Each row of a before or after table is a point. The points were changed in one or more steps. Then noise was added and the rows were shuffled. The steps act on columns, c1 being the first. Write out the steps. A step turns or swaps two columns, mirrors them in a line or flattens them onto one, adds a multiple of one to another, or multiplies or shifts one. Angles are multiples of 10 degrees, from the lower column toward the higher: turns from -170 to 170, lines from 10 to 170 but not 90. Use the fewest steps. Two steps may share a column if one is a turn and the other turns, adds or multiplies; they go together, in the order done. Otherwise the lowest column goes first.
In the rows, zero is written as 128.

Before:
[[220 121 145]
 [171 141 142]
 [153 111 158]
 [113 130 173]
 [ 69 125 114]
 [113 100 145]
 [133 131 150]
 [176 154 165]
 [182 121 192]
 [121  93 100]
 [120 124 170]
 [ 90  65 124]]
After:
[[125 114 153]
 [131 125 125]
 [116 126 180]
 [125 106 146]
 [125 147 156]
 [134 103 104]
 [119 129 172]
 [128 136 136]
 [127  86 129]
 [127 123 129]
 [122 125 168]
 [125 129 149]]
Steps: flatten c1 and c3 onto the line at 100 degrees; multiply c2 by 0.7

Before (10 x 6):
[[135  92 130 102 138 107]
 [156 113 108 141 105 156]
 [120 140 172 112 131 128]
 [159 112 153 179 126 110]
 [116 169 172 111 106 146]
 [191 111 134 106  81 116]
 [145 103 161 171  78 158]
 [155 141  92 109 122 110]
 [119 141  89 153 106 125]
 [119 163 120  95 103 190]]
After:
[[117 154 169 150 124 128]
 [181  92 108 133 141 131]
 [150 154 129 168 131 131]
 [148 101 148 139 130 131]
 [134  62 106 141 124 128]
 [134  81 147  79 130 125]
 [111 197 104 150 127 132]
 [122 149  89  99 122 127]
 [162  95 157  82 136 125]
 [114 209  93  99 122 128]]
Steps: flatten c1 and c5 onto the line at 10 degrees; multiply c2 by 2; turn c3 and c4 by -120 degrees; multiply c6 by 0

Before, 8 rows:
[[125 120  97  78 167 160 140  97  93]
 [ 97 148 166 149 144 114 126 150 126]
 [131 175 130 167 146 148 110 168 120]
 [106 146  72  69 125 147 125  86 110]
 [113 130 145 182 126 151 132 143 138]
 [135 102 110  65 128 165 135 167 129]
 [148 151 152 177 142 107 130 146 154]
 [112 141 124 186 133  91 141 141  99]]
After:
[[160 107 153 147 174 147 118 143 153]
 [ 86 146  74  94  81 148 136  86 110]
 [132 152 145 164 169 130 126 145 138]
 [ 96 114 167 127 153 147 128 151 126]
 [135 148 131 139 169 176 111 168 121]
 [117 160 110  86  79 100 134 166 127]
 [129  90 124 161 176 140 156 138  99]
 [ 92 161  95  67 115 119 158  99  93]]
Steps: turn c4 and c5 by 50 degrees; add 0.5 times c4 to c1; swap c2 and c6; add -0.5 times c9 to c7

Before (10 x 12):
[[120  94 119 139 131 169 143 137 145 102 159 128]
 [128 119 158  81 140 113 139  76 110 105 107 133]
 [149 111 119 116 109 147 131 120 162 118 139  86]
 [183  86 135 158  93  74 110 113 109  88  90 121]
 [ 91  91 105 106 139 128 165 166 170 131 169 121]
 [ 75 125 108 121 106 144 158 126 176 123 167 136]
 [160 125 152 130 135 128 144 101 133 127  71 135]
 [101  93  86 113 127 180 106 134 171 139 126 124]
 [144 113  85 116 128 149 132 127 153 142 157 147]
 [149  92 182 110  94 104 147 106  99 141 113 147]]
After, 10 rows:
[[147 133 123 119 129 103 139 146 180 142 157 150]
 [101 129 123 112 129  82  88 165 170 136 124 131]
 [180 179 169 161  96 127 137  84  70  88  92 119]
 [149 159 224 112  94 109 156  94  82 145 114 147]
 [ 78 124 150 120 105 114 128 139 214 126 165 139]
 [151 129 158 113 109 104 145 131 172 117 141  91]
 [161 117 192 129 131 113 158 111  75 122  72 135]
 [ 92 175 146 108 137 121 146 155 213 129 172 120]
 [130 123 200  80 144 105 142  77  88 105 105 136]
 [121 146 160 139 132  89 139 159 178 103 165 130]]
Steps: add 0.5 times c1 to c7; turn c6 and c8 by 40 degrees; turn c2 and c6 by 140 degrees; shift c3 by 40; add 1 times c11 to c9

Before:
[[119 125 116 105 126 134 130 121 150 131 146 124 113  93 120 143 111  92]
 [133 123 115 138 137  96 129 162 146 126 162 144 120 110 142 153 125 121]
 [127 121 115 126 114 113 155 160 146 158 127 138 123 123 124 143 141 125]
 [135 119 121 106 141 105 159 127  92  99 138 146 140 136  97  99 167 105]
 [104 170 128 113 140 157  84 110 102 156 145 118 112 104 155 113 163 149]
 [102 111 105  88 147  83 150 109  92 112 143 113 206 121  86 108 147 101]
 [110 138 103 120 119 123 118 128 156 123 150 147 100 102 109 183 150 139]
 [133 150  90 124 157 161  90 119  96 158 139 139 131 122 126 106 136 150]
 [142 117 101 115 131 139  95  94  60 167 129 111 122 109 163 109 132 146]
 [117  97 131 138 122 124 158 136  91 104 140 132 171 120  99 118 136 110]
 [117 131 124 103 117  92 147 136  81 115 155 126 158 150  83 107 126 122]
 [122  80 130 117 108 114 110 141 172 139 142 155 113 100 132 137 119 125]
 [108 102 121 101 121 118 132 176 135 136 129 166 106  93 142 159 113 122]]
After, 13 rows:
[[119 120 103 116 120 109 107 129 157 125 139 148  99  51 108 182  87 111]
 [150 121 128 136 125 123 142 136  97 170 157 132 169 108  97 123 110 116]
 [134 146 121  98 118 146 127 177 135 151 125 164 106  24 142 159 123 107]
 [117 133 127 115 141  79  83 111 102  80 114 117 112  59 154 114 149 102]
 [134 164 124 115 110 141 105 143 172 160 121 155 112  44 136 142 105 122]
 [109 163 102 117 129 117 102  98  59 118 108 107 126  68 163 112 146 137]
 [160 129 105  86 147 134 132 111  91 151 154 116 205 110  87 105  12 109]
 [151 107 120 109 140 108 143 128  93 151 156 143 139 158  96  98  30 140]
 [134 126 115 139 138 148 104 164 148 132 157 139 118  76 139 153  65 133]
 [107 145  90 124 157 102  92 120  98  92 115 139 131 112 128 106 190 131]
 [167 130 120 103 128 143 119 127 156 127 144 127 116  25 117 144 164 128]
 [131 117 119 100 117 146 124 137  75 132 158 127 159 193  87 103  53 117]
 [132 156 118 125 114 121 148 158 146 118 145 138 133 107 127 139  78 125]]
Steps: turn c1 and c18 by 100 degrees; turn c2 and c10 by -120 degrees; turn c6 and c17 by 120 degrees; multiply c17 by 2.5; turn c7 and c11 by 40 degrees; multiply c14 by 3

Before, 10 rows:
[[105 145  97 172 155 136 152 117 135 145 187 118 176 136  75 172 149 156
  189  93 117 141 193 123]
 [117 158 127 107 177 123 139 125 134 104 170 142 108 117 155 127 165 116
   95 138  86  86  94 105]
 [105  63 115 144 139 174 103 136 132 111 133 109 126 203 139  50 152 138
  134  72 118 161 111 132]
 [114 127 141 143  99 151 155 150 157 101 113 164 126  98 125 125 125 138
  112 142 109 143 128 114]
 [116 130 149  76 100 104 116 181 138  82 151 154 109  95 146  92 127 102
  122 165 115 202 115 102]
 [ 91 162 166  87 146 198 112 147  89 127 116 188 130 172 126  78 108 150
  112  98 113 134 113 122]
 [106 124 152  91 127 152 119  87 132 143 109 112 160 122 119 156 128 146
  151  77 110 117 152 123]
 [161 167 144 111 145 147 111 164 140 139 164 115 103 123  81 184  98 124
  143 152 133  81  73 112]
 [145 128 170 122 126 136 179 193 120 136 127 198 133 178 128 120  97 144
  149  95 122 139 149 111]
 [148 124 138 114 119 142 154 128 137  84 167  94 150 119 161 125 170  85
  144 102 130 134  99 119]]
After (10 x 24):
[[114 127 167 139 102 151 159 133 156 102 117 129 133  97 109 125 134 138
  103 144 115 142 124 112]
 [117 161 144 105 179 142 133 151 135 104 168 136 171 123 137 127 165 128
  114 143  83  88 111 104]
 [163 167 124 110 148 139 105 103 142 142 166 118 188 118  72 135 101 117
  126 152 132  78 117 112]
 [ 91 163 195  92 147 176 113 134  95 124 114 117 138 172 114 121 108 140
   85 104 111 133 147 119]
 [101 151 107 164 158 101 148  80 145 141 185 148  49 140 109 125 145 166
  140  90 119 137 185 123]
 [109 124 117  87 128 130 126  94 132 141 108 104  96 124 161 127 122 142
  124  82 116 113 187 119]
 [102  67 111 145 145 154 108 142 137 108 138 133 146 203 128 127 152 142
  110  69 113 161 135 131]
 [148 131 209 115 126 121 177 160 121 137 122 121 105 175  66 129  95 131
  132  97 122 136 117 116]
 [116 124 165  75  87 116 117 170 142  93 147 119 149  95  90 130 121 106
  139 161 111 194  95 105]
 [146 126  96 111 114 130 147 160 134  85 168 107 149 119 148 133 172  94
  134 108 132 130 202 114]]
Steps: turn c3 and c12 by -70 degrees; flatten c6 and c19 onto the line at 140 degrees; turn c8 and c15 by -60 degrees; turn c13 and c23 by 110 degrees; multiply c23 by 2.5; multiply c16 by 0; add 0.3 times c17 to c18

Before:
[[150 129 148 126 124 164 134  94 144 136 154 183 171 156 137 146 152 150
  131 106  77 117 101 108 110 110 146 107 140 103 176 143 113  97 118 161
  126 146 143  81 129 167 163 149 162 180 177 114]
 [186 121 201 122  74  75 159 153  86 133 103 146 180  89 129 123 112  62
  141  68  68 116 111  71 138  81 181 173 125  98 109 134 124 143 154 121
  126 112  92 179 101  98 100 141  70 185 105 182]
 [138 147 127 116 107 156 147 110 155 130 129 140 148 111  93 130 156 155
  123 110 131 133  84 133 139 141 114 126 143 154 177 142 143 131 149 153
  159 151  99 111 112 120 160  99 148 198 157 118]
 [144 117 162 130  92 104 177 136 104 132 112  95 127  52 202  84 121  81
  106  81 102 140 110  45 150  77 137 169  73 116 143  95 117 152 171 111
  126 121 100 189 100 111  85  97  80 186 115 159]
 [141 188 125 205 126 103 146 122 140 175 138 117 114 120 121 100 108  93
  160 117 160 153 141  95 114 121 169 121 133 130 103 123 102  79 110 141
  148 125 117 142 157  97 117 167 108 149  89 149]
 [115 117 130 108 112 150 146 107 161 108 158 126 127 134 113 135 153 131
   95 153 111 146 123 123 113 128 128 122 136 113 136 114 152 108 124 113
  119 128  98  88 116 167 139 122 137 191 160  91]
 [118 202 118 163 119 134 125 167 149 152 124 128 133 150 101  97  95 125
  135  96 154 142 145 135 114 126 151 116 107 154  77 124  83 105 139 129
  170 113 116 115 146 100 130 148  96 142 122 172]
 [124 127 118 116 150 163 177  75 148 123 141 154 129 135 140 148 151 141
   86 137 107 120  91 113 143 123 110 123 124 143 134 113 148  95 127 116
  167 146 119 123 132 135 161 120 145 172 163 138]
 [124 171 118 177 122 113 131 148 168 192 133 128 135 130 106  88 114 119
  157  87 112 152 155 114  91 135 178 130 127 174  88 130 104 117 105 139
  183 102  97 121 155 107 121 183 120 136 110 129]]
After (9 x 48):
[[186 140 202 122  74  75 159 153  87 133 103 145 180  88 129 123 123  62
  141  68  68 143  75  71 138  82 181 173 125  98 109 134 125 143 154 121
  126 112  92 135 101  99 100 140  70 185 105 183]
 [151 106 147 126 124 164 134  94 144 137 153 182 170 156 137 147 133 150
  129 107  77  82 170 108 110 110 145 107 140 103 176 143 113  97 119 162
  126 146 142 162 129 167 162 148 162 181 177 114]
 [138 107 127 115 107 156 146 109 155 131 129 139 148 111  93 130 139 156
  123 110 132 100 137 132 138 141 114 126 143 154 177 143 142 130 150 153
  159 151  99 175 112 119 160  99 148 198 158 118]
 [118 183 118 163 118 133 125 167 149 153 125 127 132 150 101  97 151 125
  136  96 155 140 144 134 115 126 151 117 108 155  77 124  83 105 139 129
  170 113 116 113 146 100 130 149  96 142 122 172]
 [141 167 125 205 126 104 147 122 140 174 139 118 114 119 122 100 149  93
  159 117 160 164 117  96 114 121 168 121 133 130 103 123 102  79 110 142
  149 125 118 113 157  97 116 168 108 148  90 148]
 [115 101 131 108 113 150 145 108 162 109 157 127 126 134 113 136 128 131
   94 153 111 136 167 123 112 128 129 122 136 113 136 114 151 108 124 113
  119 128  98 140 116 167 139 120 137 191 160  91]
 [125 155 119 176 122 113 131 148 168 193 133 128 136 130 106  88 142 120
  157  87 113 159 139 115  92 135 178 129 127 174  87 130 104 117 105 139
  183 102  97 102 155 106 121 183 120 136 110 128]
 [144 131 161 129  92 103 177 136 105 132 111  95 127  52 203  82 124  82
  105  81 101 183  65  45 150  78 137 169  72 116 143  96 117 152 171 111
  127 121  99 136  99 111  84  97  80 186 114 160]
 [124 106 117 116 150 164 178  75 148 122 141 154 130 135 140 148 131 141
   85 136 106  87 125 113 142 123 110 122 125 144 135 113 149  96 127 117
  166 146 119 166 131 134 161 120 145 171 163 138]]
Steps: turn c2 and c17 by 70 degrees; multiply c17 by 0.4; add -1 times c43 to c22; mirror c23 and c40 in the line at 140 degrees

Before (12 x 64):
[[145 108 128 134 108 138 153 100 118  93 158 154 156 130 133 104 138 131
  119 133 119  99 110 102  98 117 137 125 129 117 108 143 137 164 109 114
  130  92 142 139 168 106 119 154  94 108 155 120 130 137 141  90 138 110
   97 104  97 154 141 130 112 121 138 134]
 [149 113 184 144 125 146 152  89 125 135 128 129  61 103 107 117 124 117
  140 117  57 202 139 106 187 108 122 133 150 105 138 107 159 151 120 123
  164 113 125 121 171 107 148 161 120 117 161 158 116 124 139  32 117 114
   97 120 103 149 121 100 107 123 139 122]
 [123 106 148 116 202 147 146 110 132 140 126 142 136 136 125 107 142 109
  130 139 132 119 109 123 153  85  89 134 123 116  86 207 155 158 116 127
  137 108 135 137  96  96 157 157 133 115 159 150 130 118 103 156 159 153
  129 152  90  20 126 142 113 113 146 147]
 [170 110 163 147 102 146 145 108 117  51 125 141 165 128 139 151 116 118
   91 144 144 173 137 105  83 116  68  62 122 109 126 122 110  75 115 123
  115 111 168 136 122 111 109 137 154 129 148  95 122 138 151 164 139 131
   90 114 105  93 129 108 164 184 153 106]
 [165 135 130  96 103 142 156 113 106 132 110 108 133 102  39 132 147 108
   57 113 131 120 122 161  93 137 147 132 110 145 118 122 153  87 111 182
  117 110 134 140 193 126 106 147 109 100 143 146 131 136 149 109 132 144
  196 105  98 150 105  97 110 104 117  70]
 [165 119 154 146 107 132 121 102 130 138 157 130 112 124 138 117 140 137
  140 128 159 119 136 140 103 119 155 136 158 130 133  98  77 158 114 107
  159 125 139 136  98 163 110 143 112 108 138 153 133 138  99 168 160 147
  109 102  87 100 140 128 115 111 133 135]
 [ 35 122 143 143 103 126 100  90 126  85 159 151 142 118 135 115  62 120
  129 124 104 102 136 128 137 127 136 104 161 123 105 117 144 161 112 133
  143 137 134 106 122 114 125 161 116 127 151 143 104 124 135 153 121 148
   80 112 130 125 129 169 111 105 142 102]
 [172 114 161  59 126 143 143 100 121 138 139 152 161 135  83 113 136 139
  139  95 134 170 121  96 159 137 105  83 139 109  98 112 138 159 119 125
  158 140 131 140 120 152 182  51 100 101 130 143 136 121 114 138 145 146
   97 211 146 123 139  96 113 113  63 141]
 [170 106 129 126 108 140 145 131 129  80 138 106 163 130 137 127 131 159
  143 130 123  97 119 139 202 127 162 142 143 115 120 117 154 135  94 137
   51  93 133 134 187 130 113 154 128 144  57 136 117 104 149 162 127 148
   85 121 102 116 122 107 140 135 132  82]
 [171 117 174  49 109 151 153  95 128 128 157 152  72 132 104 115 144 111
  116 137 124 134 134  97  86 131 137 143 151 147 130 105 124 124 102 152
  155 101 142 127 109 101 121 130  98 101 127 151 108 102 135 165 117 119
   80 124 100 128 104 100 166 109 124  96]
 [167 110 132 148 111  58 145 192  96 109 158 142 165 110 138 132  99 102
   85 106 157 107 112 109  96 104 146 113 158 111 112 120 139  67  39 110
  140  98 147 113  99 116 124 159  96 128 163 145 135 127  84 157 113  90
  120 164 249 159 126 199 114 135 130 141]
 [163 170 136 148 109 141 119 103  40 112 163 155 150 127 139 119 119 177
  143 112 150 139 121 195 105  78 142 141 127 144 116 117 148 165 118 137
  133 117 188 131  96 104 118 147 244 165 137 122 125 111 144 157 120 124
  121 103  97 119 125 118 114 100 118 134]]
After (12 x 64):
[[ 93 115 173  51 110 151 153  95 128 128 158 153  72 132 168 167 143 112
  116 137 124 127 135  96  87 130 138 142 151 147 130 105 124 134 102 152
  154 135 142 128 110 101 122 130  99 103 153 149 107 134 135 166 119 119
   80 124  98 128 103 100 165 110 125 143]
 [ 92 114 161  60 126 141 142 101 122 138 138 152 161 135 201 150 135 139
  138  95 134  79 120  95 159 136 104  82 140 107  98 112 138 149 119 126
  158 102 131 141 120 153 181  52  99 101 135 143 136 127 114 139 144 146
   96 209 146 123 138  96 112 113  61  71]
 [104 170 137 148 110 142 119 103  39 111 163 155 150 128 122 157 119 178
  142 112 151  91 120 195 104  79 142 142 127 143 116 119 149 119 119 135
  133 124 187 131  95 103 118 147 244 165 147 123 125 122 146 156 120 125
  123 102  98 119 124 118 114 100 117 124]
 [114 135 130  95 103 142 156 113 105 133 112 107 132 102 241 166 147 108
   56 112 129 167 121 159  92 137 147 134 110 145 119 121 154 141 111 182
  117 127 133 139 193 126 106 146 109 100 123 147 131 112 148 110 132 144
  195 105  98 151 104  97 109 106 117 129]
 [128 109 165 146 102 146 145 109 118  51 126 141 165 129 115 179 116 118
   91 144 144 151 138 104  83 116  67  62 122 109 127 122 110 194 116 123
  116 119 168 135 124 112 109 138 154 129 121  95 123 107 151 164 139 131
   90 113 105  93 127 107 164 184 154 160]
 [111 110 133 149 111  60 146 192  98 109 159 143 165 111 113 173  99 103
   85 106 156 192 113 110  97 104 145 113 157 112 112 120 138 140  40 109
  140 136 147 112  99 117 125 159  96 128 136 145 135  94  82 157 112  88
  120 164 250 159 126 200 113 134 130 124]
 [108 112 184 145 126 146 152  88 125 135 129 129  62 103 141 147 124 116
  140 117  59  72 138 105 185 108 121 132 150 106 139 107 159 180 121 123
  164 133 124 121 169 108 148 161 120 117 138 158 116  96 138  32 116 114
   98 118 104 150 120 100 106 123 140 128]
 [100 120 154 146 106 132 120 102 130 137 157 131 112 124 112 154 141 136
  140 129 158 108 137 140 105 119 154 135 157 130 133  97  79 106 114 108
  159 117 138 135  97 163 110 143 111 109 117 155 135 117  99 169 161 147
  109 103  87 100 141 129 115 110 135 129]
 [113 106 149 115 201 147 145 110 132 140 128 141 136 136 111 125 143 111
  131 140 133 106 110 122 153  85  87 133 122 116  85 207 155 104 115 127
  137 152 135 137  96  95 158 157 132 115 142 150 130 100 103 155 161 152
  129 151  90  21 126 142 113 114 147 116]
 [ 99 107 128 135 109 138 152  99 118  92 157 154 156 130 116 147 136 130
  118 134 120 112 110 103  99 117 136 125 129 117 109 142 137  85 109 115
  130 157 141 139 168 106 118 155  96 109 124 122 129 100 141  90 137 112
   98 104  97 153 139 130 112 119 138 129]
 [163 122 143 143 102 127 100  91 125  83 159 149 142 118 126  47  60 120
  130 123 103 113 136 127 137 126 135 103 160 121 104 117 142  89 112 132
  143 164 134 106 122 112 125 160 116 127 136 142 103 105 135 153 121 148
   81 111 132 123 130 170 110 104 142 159]
 [106 109 129 126 107 138 146 131 130  80 138 106 163 130 142 177 133 159
  142 131 123 138 119 141 202 128 162 143 143 114 121 117 156  99  94 137
   51 140 133 135 187 129 113 154 128 145 139 135 116 203 148 161 128 150
   84 122 103 115 122 106 142 135 132 174]]
Steps: turn c1 and c16 by -120 degrees; turn c16 and c38 by 150 degrees; add 0.7 times c63 to c15; turn c15 and c64 by 150 degrees; turn c22 and c34 by 120 degrees; mirror c47 and c50 in the line at 140 degrees
